Each point is reached from the start by the listed moves, each made once or not at all, plus a little noise. Is the number of moves made odd or even? Then give how often each move was made.
In the rows, 128 means zero.

Moves:
(1): [191 108 161 105]
(2): [142 195 124 101]
Start: [105 133 170 150]
Points:
[119 201 164 127] => odd (0, 1)
[178 181 196 106] => even (1, 1)

Moves:
(1): [200 129 145 159 146 151 141 137 110]
(2): [116 182 131 103 145 155 131 129 127]
(3): [114 125 188 137 155 124 122 107 156]
(4): [113 136 117 203 145 145 129 122 142]
(5): [125 105 102  89 180 126 145 136 136]
(6): [139 109 135 130 115 178 128 141 146]
Start: [125 130 172 120 166  96 116 132 131]
Points:
[107 138 212  64 241 179 137 142 190] => even (0, 1, 1, 0, 1, 1)
[111 190 172  86 190 121 114 132 135] => odd (0, 1, 0, 0, 0, 0)
[172 116 154 181 249 126 143 137 134] => odd (1, 0, 0, 1, 1, 0)

Moves:
(1): [154 138 134 120 124 144 159 143 128 101 113 127 118]
(2): [127 134 106 136 140 125 122 148 129 126 138 115 124]
(3): [114 135 146 115 147 127 123 141 126 116 113 127 119]
(4): [128 106 148 123 118 135 153 137 127 113 131 123 134]
(5): [133 133 136 125 155 159 124 117 118 116 121 129 140]
(6): [136 102 151 139 116 117 153 151  92 158 124 152 118]
(7): [112 145 137 107 147 134 143  98 142 158 127 117 151]
(8): [147 104 125 108 133 105  88 133 118 137 117 110 162]
(9): [126 132 143 124 143 133 110 164 141 131 116 150 150]
(10): [149 148 143 156 132 122 142 104 119 130 136 127 131]
(11): [131 140 108 114 137 126 126 132 138 119 156 147 131]
Start: [129 119 129 122 110 112 123 130 117 135 141 135 159]
Points:
[167 105 174 143 129 132 180 131  72 134 169 174 172] => odd (0, 0, 0, 1, 1, 1, 0, 0, 0, 1, 1)
[213 127 152 124 165 121 120 198  75 131 136 167 207] => even (1, 1, 0, 0, 1, 1, 0, 1, 1, 1, 1)
[154 144 146  42 189 138 117 124 122 113 124 122 209] => even (1, 0, 1, 0, 1, 0, 1, 1, 0, 0, 1)
[171 101 196  94 167 117 138 143  87 171 147 165 249] => even (0, 0, 0, 1, 1, 1, 1, 1, 1, 1, 1)
[174 110 119 118 127  87 114 143 107 119 179 116 198] => odd (0, 1, 0, 1, 0, 0, 0, 1, 0, 1, 1)
